Rows are points. The points of each table are mixes of a few directions, plus a little noise. How many directions does each table use, and how many do they share? Where both have some left over, give the other angles between the two spaces (their principal angles), to ten degrees, smallest first.
(in the rows, 128 means zero)

First:
[[143 124]
 [ 42 153]
 [144 125]
 [169 117]
 [141 124]]
Second, 7 rows:
[[111 133]
 [136 127]
 [107 134]
 [231  99]
 [ 93 138]
 [123 128]
 [ 95 138]]
Directions: first 1, second 1, shared 1

First:
[[128 156 109 115]
 [155  61 144 173]
 [143 146  97 112]
 [126 127 129 125]
 [146 109 108  67]
 [ 70 170 180 176]]
Second, 7 rows:
[[144  86 164  93]
 [139  89  90 130]
 [127 125 110 135]
 [104 196  86 175]
 [114 159 103 152]
 [140 101 208  77]
 [124 140 131 131]]
Directions: first 3, second 2, shared 1; angles 40

First, 7 rows:
[[114 121 128 134 123 129 129 143 109]
 [130 130 128 126 129 128 128 126 130]
 [131 143 121 116 136 133 125 112 145]
 [249  48 201 173 104  54 146 152 160]
 [ 84 147 106 119 132 150 122 130 107]
 [103 159 106 109 140 152 121 109 135]
 [ 84 150 105 117 134 152 121 127 110]]
Second (8 x 9):
[[ 98  79 124 114  82 146 120 158  92]
 [100  83 125 114  85 145 121 155  95]
 [ 91  69 123 110  71 151 118 164  84]
 [152 167 131 140 165 113 135 105 157]
 [138 144 129 133 143 122 131 119 140]
 [171 197 134 149 194 102 140  86 180]
 [120 114 127 124 115 133 126 136 118]
 [154 170 131 141 169 112 135 102 160]]
Directions: first 2, second 1, shared 0; angles 40

First (11 x 12):
[[124 133 133 127 134 126 126 126 125 130 132 125]
 [119 135 141 131 141 124 122 122 122 134 137 121]
 [153 106  97 123  93 139 142 144 142 116 106 147]
 [ 98 158 171 135 174 113 112 106 108 146 158 102]
 [142 117 113 125 111 134 136 136 136 122 116 139]
 [159  98  87 120  82 143 145 148 148 111  99 155]
 [ 98 157 169 134 172 112 110 108 108 144 156 102]
 [103 155 164 133 168 115 112 111 112 143 153 105]
 [102 155 164 133 167 114 111 109 112 141 153 106]
 [126 131 132 127 130 125 127 127 128 129 133 127]
 [189  69  45 114  33 161 164 171 170  95  69 181]]
Second:
[[129 112 130 107 118 133 129 152 154 111  99 155]
 [123 128 140 132 127 129 129 105 115 124 145 109]
 [114 129 153 117 136 127 122 121 130 117 129 123]
 [111 130 160 126 132 128 123  98 113 118 146 103]
 [141 105 115 128  90 140 141 111 124 107 127 120]
 [131 113 130 130 105 137 135 103 119 111 138 110]
 [116 116 155 111 122 132 124 117 133 105 123 123]
 [152 208  43 179 221  88 111 223 133 249 126 183]
 [126 136 127 132 139 124 125 133 127 138 130 128]
 [137 103 126 118  92 142 140 116 133 100 118 126]]
Directions: first 1, second 3, shared 1

First:
[[143 139 119 137 129 149 129 111 120  99 116 116 143 148 171 116 112 124]
 [138 136 171 163 108 197 171 149 200  68 103 118 158  85 220 100  96  90]
 [150 115  96  94 135 108 137 103 109 145 143 148 149 139  86 146 145 148]
 [131 119 107 114 127 113 129 135 149 163 130 126 119  97  71 176 159 141]
 [111 141 112 143 125 118  96 145 131 155 116  89  83 116 101 169 146 131]
 [120 141 117 136 132 119  98 119  95 130 124 111 107 160 132 123 122 132]
 [ 93 116 139 102 145  63  95 127  64 175 161 157  94 167  61 109 139 147]
 [157 131 155 147 118 198 178 125 178  53 110 134 183 109 234  89  89 100]
 [111 116 135 106 134  90 121 134 108 161 149 152 114 133  76 125 140 137]]
Second:
[[110 148 145 161 123 145 104 140 124 110 110  95 100 138 174 113 109 112]
 [156  70 112  52 134  86 196 121 165 183 174 213 186  74   7 164 179 158]
 [107 149 143 150 132 128  92 125  85 110 121 108 100 174 171  91 101 119]
 [120 143 132 148 127 139 110 130 118 113 116 106 113 143 160 118 114 120]
 [174 114  80 104 126 139 168 114 173 137 128 138 172  85  91 186 160 144]
 [ 99 122 161 120 135  99 112 131  87 137 147 151 110 161 120  84 115 127]
 [117 146 142 169 114 162 120 154 168 112  99  84 105  98 172 141 119 107]
 [140 132 109 121 134 125 123 109 105 122 130 129 137 151 130 126 126 136]]
Directions: first 4, second 3, shared 3

First, 9 rows:
[[149 130 128 136 127 132 142 127 117 144 123 141 150 137 118 119 113 129
  107 142 130 121 137 141]
 [157 119  96 109  49 141 139  77 197 193 142 189 165 154  34 156 103  81
   45 162 193 138 123 193]
 [ 65 125 133 114 146 117  89 138 150  75 135  84  62  99 165 145 169 132
  193  87 113 140 109  83]
 [ 65 128 141 121 162 114  92 152 129  65 129  75  62  97 183 135 168 142
  206  84  99 137 112  74]
 [202 139 140 163 154 138 179 148  49 164 110 151 201 152 140  85  82 154
   88 165 105 101 162 150]
 [184 128 112 131  84 140 159 100 139 191 129 182 190 158  65 126  89 108
   51 170 163 121 140 184]
 [ 78 127 136 121 152 117  97 142 135  79 132  87  74 102 169 138 161 137
  189  95 107 137 114  86]
 [118 125 122 120 115 127 121 120 151 129 133 131 120 127 118 138 133 119
  126 124 139 135 122 131]
 [132 133 140 140 160 126 134 150  89 113 121 113 130 124 164 111 128 147
  149 123 103 120 136 110]]
Second (8 x 24):
[[148 152 134 163 194 147 144 205  56 138 122  69 116 106 194 110 117 176
  126 153  99 161 152 119]
 [108 134 121 129 142 135 114 155 134 125 134  94  94 108 147 142 140 138
  134 130 131 160 127 123]
 [159 149 134 163 185 147 151 199  57 146 121  82 130 114 183 107 110 173
  114 159 104 152 154 126]
 [123 113 155 119 124  99 129  81 115  82 112 168 155 149 128 102 136 118
  178  86  96  58 119  95]
 [164 116 118 117  71 128 147  74 161 169 129 196 183 162  55 130 102  94
   73 149 162 105 128 172]
 [ 52  98 128  76  71  95  77  51 224  68 137 156  84 128  87 162 173  77
  190  62 146 101  83  98]
 [142 122 111 117  85 135 134  98 166 163 136 162 148 144  76 143 115 104
   82 148 163 134 124 163]
 [129 138 127 139 153 138 128 162 110 133 130  98 112 115 154 130 129 145
  126 139 123 151 136 126]]
Directions: first 2, second 3, shared 2

First (10 x 32):
[[185 110 153 130  68  99  96 179 225 135 115 110  98 119 163 178 151 106
  111 131 137  60 177 133 115 140 145 145  87 156 141  52]
 [121 159 194  93 147 127 115 114 170 128 158 150 102 173 177 123  84 135
  115 151 140 158 177 123 107  94 145 145 115 151 138 140]
 [101 114  95 137 159 150 159 113  67 116 119 128 152 118  87 107 138 140
  137 120 115 154  85 122 138 128 113 106 156 103 122 156]
 [102 202 187  76 157 128 116  65 111 124 184 189 122 181 130 126  80 137
  148 156 124 169 167  98 113 141 161 193 140 112 110 209]
 [149 107 108 139 107 125 132 150 137 124 107 117 133 109 104 149 159 120
  131 124 121  99 122 122 130 149 131 126 125 117 128 103]
 [143 122 200  94 135 132 129 156 211 114 133 139  98 163 174 143 110 134
   98 158 139 137 189 118  95  85 151 122 101 153 150  93]
 [108 149  92 138 135 130 131  93  59 132 138 138 151 116  87 116 130 128
  155 114 115 135  92 124 146 160 120 146 153 102 107 176]
 [130 141  81 155 104 110 109 111  86 146 130 120 142  99 105 129 141 118
  152 105 121  99  97 139 151 170 114 148 137 117 111 147]
 [124 107 121 150 130 121 122 153 148 141 118  94 118 119 173 108 115 132
  107 116 147 132 117 162 135  86 102  87 114 164 147  94]
 [115  71  51 170 141 152 169 150  67 120  81  90 162  85  78 106 171 135
  128 103 116 133  55 138 147 125  94  64 152 107 129 111]]
Second, 10 rows:
[[119 174 156  84 133 107 103  75 119 150 162 150 106 173 161 123  78 113
  151 161 109 160 157 119 105 109 180 161 123 137 110 169]
 [139 133 159 128 122 133 125 149 166 111 132 141 124 128 129 143 138 135
  115 125 147 110 154 121 128 145 116 145 119 128 137 117]
 [122 142 116 153 124 131 127 129 109 119 135 137 144 104 101 127 144 139
  133 103 142 108 113 129 153 169  92 148 141 114 122 148]
 [114 182 133 123 129 115 106  81  90 136 165 157 135 135 117 122 109 130
  152 121 130 129 128 124 143 169 125 182 142 115 107 188]
 [109 132  85 121 140 118 125  84  65 161 130 114 129 137 131 103 104 112
  154 139  98 162  94 138 124 101 156 111 139 127 111 155]
 [114 167 115 135 129 120 112  90  85 135 152 144 138 122 111 117 119 130
  149 115 127 129 114 129 144 162 117 164 144 114 112 176]
 [138   7  39 193 126 158 182 210 114 115  40  50 154  63  93 116 198 130
  100  97 126 110  52 154 142  95  78   8 135 128 155  35]
 [127 138 134 135 125 128 126 127 127 122 136 137 133 123 118 132 134 134
  128 118 136 118 129 127 137 149 115 143 132 120 127 137]
 [155  72 155 134 121 146 150 200 207 100  93 108 116 119 141 150 161 136
   85 131 145 106 155 126 115 103 116  85 106 142 160  51]
 [143 130 190  80 129 121 119 132 195 130 136 141  92 178 180 145  97 118
  115 170 121 148 190 114  86  82 182 132 101 152 139 105]]
Directions: first 4, second 3, shared 2; angles 60

First, 10 rows:
[[130 111 139 132 116 165  64 106 124 146 126 151 129 112 153  82 152  99
  128 142  75 157 130 158 135 101 118 168 105 163 133 144]
 [150 129 112 132 107  92  84 136 118 107 132 109 111 136 144  94 143 143
  154  75  88 161 165 107 114 105 102 130 106  80 142 132]
 [152 148 110 102 135  78 181 142 139 132 122 108 107 140 118 130 151 130
  134 136 133 172 180 104 121 171 112 141 121 134 135 121]
 [141 135 132 136 162 189 178 138 147 109  99 159  94  94 103 161 166 116
   92 204 135 111 135 175  76 171 198 126 135 168 130 124]
 [154 137 114 135 142 115 118 135 121 119 126 117 105 124 117 112 152 143
  130 119 107 138 140 118  97 133 126 128 123  92 142 128]
 [102 140 138 133 160 112 135 120 108 174 154 105 156 149  98 154  69 155
  121 129 183  59  42  99 169 127 102 105 172  92 130 122]
 [140 128 146 142  73 133  51 137 131 117 112 126  76 149 150 113 105 120
  150 117  88 150 186 132 157  93 127 158 120 136 166 140]
 [ 62 124 149 113 165 145 232 116 136 163 146 136 207 132 101 211  61 129
   99 169 249  39  23 128 174 159 145  81 182 166  79 111]
 [143 122 125 151  66 116  61 150 125  63 117 120  88 140 155 118 119 142
  158  61  89 143 192 119 115  79 140 114 110  79 150 131]
 [105 105 120 100 153 131 175 102 129 150 145 147 206 100 145 110 162 103
  119 133 138 153  89 139 124 142 108 131 106 168  74 126]]
Second (9 x 32):
[[122 134  77 122 116 124  76 118 102 115 143 121 170 167 155 103 154  96
  161 116 113 145 152  75 174  76  80 135 125 118  94 106]
 [ 98  97 175 141 146 130 140 125 152 151 115 128 169 107 120 187 122 196
  100 147  87 162 103 159  95 137 167  51 137  93  99  81]
 [134 107 187 124 107 106 148 118 149 154 134 132  98  90 132 100  92 140
  113  94 129 131 102 180 103 154 138 149 103 146 168 177]
 [139 136  71 119 112 164  85 120 119  99 124 148 150 140 148  92 186  64
  159 139 113 155 168 104 150  91 102 153 113 146 100 127]
 [144 138 128 123 103 121 124 124 128 123 134 133  93 124 131  87 113  94
  139 105 151 110 130 136 137 133 113 172 114 149 160 171]
 [125 135  63 123 174 121 156 144  73  93 138 117 155 158 153 139 176 127
  131 138 141  97 154  80 128 119 118 141 145 139  90  99]
 [140 146 153 108 144 107 134 125 151 205 118 115  90 147 108 129 120 135
  115 200 104 178 155 134 164 173 109 173 137 170 166 124]
 [132 148 154 148 147  90 202 158 111 120 141  97  62 136  93 167  45 179
  107  94 220   8  84 120 112 170 162 120 170  98 183 159]
 [117 105 144 152  96 187  94 116 173  98 107 167 165  86 115 146 145 124
  128 127  95 164 110 166  92 101 171  52 113  90  94 108]]
Directions: first 6, second 6, shared 3; angles 50, 80, 90

First (11 x 32):
[[141 165 134  38 110 116 195 100  91  68  61  86 128  54 117 172 171 190
  162 151 132 128 174  98  47 164 163  82 107 139  95 146]
 [128 132 113 138 115 124 134 151 122 129  99 167 118 126  99 158 146 130
  139 132 171 151 135  99 115 115 140 155  92  84 132 120]
 [129 122 121 143 118 132 119 132 126 136 117 148 126 129 117 149 141 126
  125 122 154 142 130 116 125 117 129 141 107  94 133 115]
 [128 112 127 150 122 138 106 117 130 143 134 133 132 135 132 139 135 121
  112 115 139 134 125 132 137 118 120 131 120 104 135 111]
 [129  98 137 157 123 150  85  88 132 152 153 108 142 136 155 134 134 119
   92 102 120 123 121 152 147 120 108 111 135 111 136 101]
 [127  79 167 156 148 164  56  39 148 162 220  35 163 151 217  76  97 106
   59  86  39  80 101 216 185 138  79  61 205 188 135 106]
 [112 141 122 154 167 105 132 201 162 142 178 163 114 187 120  45  58  83
  147 149  94 113  89 144 184 121 118 175 172 191 142 167]
 [129 125 103 160 104 127 123 161 121 141  86 197 114 131  82 181 160 126
  136 126 205 169 136  83 114 100 141 176  65  41 139 105]
 [134 153 107 103 103 115 169 156 104 104  56 172 112  94  78 188 171 157
  162 146 193 162 157  71  74 125 161 152  67  70 119 128]
 [122 137 137 119 153 119 136 140 143 124 163 108 129 146 145  74  88 115
  134 138  80 103 112 153 152 140 120 122 173 193 127 155]
 [127 144 141  92 145 119 152 123 130 107 143  90 131 120 146  92 106 136
  139 141  82 104 127 146 126 151 129 103 165 192 116 156]]
Second, 11 rows:
[[104 118 118 119  60 120 157 155 145 124 144 131 118 139 129 135 100 130
  131 136 177 164 135 143  99 131 139 103 171 126 125 129]
 [139 155  68 105  61 101 189 151 148  91 112 180 109 151  68  99 172  95
  182 184 133 171 161 147 108 101 154 119 130 157  93 132]
 [156 101 192 102 145 158  78  30 107 146 139 103 142 100 113 218 147 136
  131 175 129 133 135 149 125 165 209 102 135 148 110 123]
 [183 133 136 134 197 135  96  68 100 141 111 109 171 119 118 104 195 109
  121 135  67  75 129 142 166 116 126 133  68 155 113  95]
 [106 136 100 175 104 104 174 208 129 139 133 113 145 151 192  48 101 142
  101  28 145 116  84 115 140  93  37 127 110  81 151 103]
 [126 124 163 156 151 135 124 125 105 145 133 106 141 118 179 137 116 159
  112  61 129 117  84 107 144 128 104 131 102  84 143 117]
 [ 82 123 152 108 124 142 111 144 147 110 135 156  67 115 116 205  66 152
  142 156 156 169 139  92  99 165 165 153 180 111 145 189]
 [ 80 127  45 135 127 107 130 237 181 130 134 119 127 162 130   7  62  92
   75 122 134  83 163 140 122 111  28 147 180 165 166 134]
 [134 138 165 143 156 136 126 110 104 125 121 136 118 112 151 168 137 159
  144  90 114 137  94  93 141 131 137 145  91  84 130 138]
 [118 111 147 115 120 139 109 113 132 134 140 119 121 121 125 165 105 133
  120 147 147 138 137 135 115 150 152 118 159 134 131 137]
 [179 141 123 115 166 131 114  69 111 124 106 135 149 123  87 122 201 102
  148 173  77 106 148 145 149 117 157 131  84 165 100 112]]
Directions: first 3, second 5, shared 0; angles 30, 50, 70
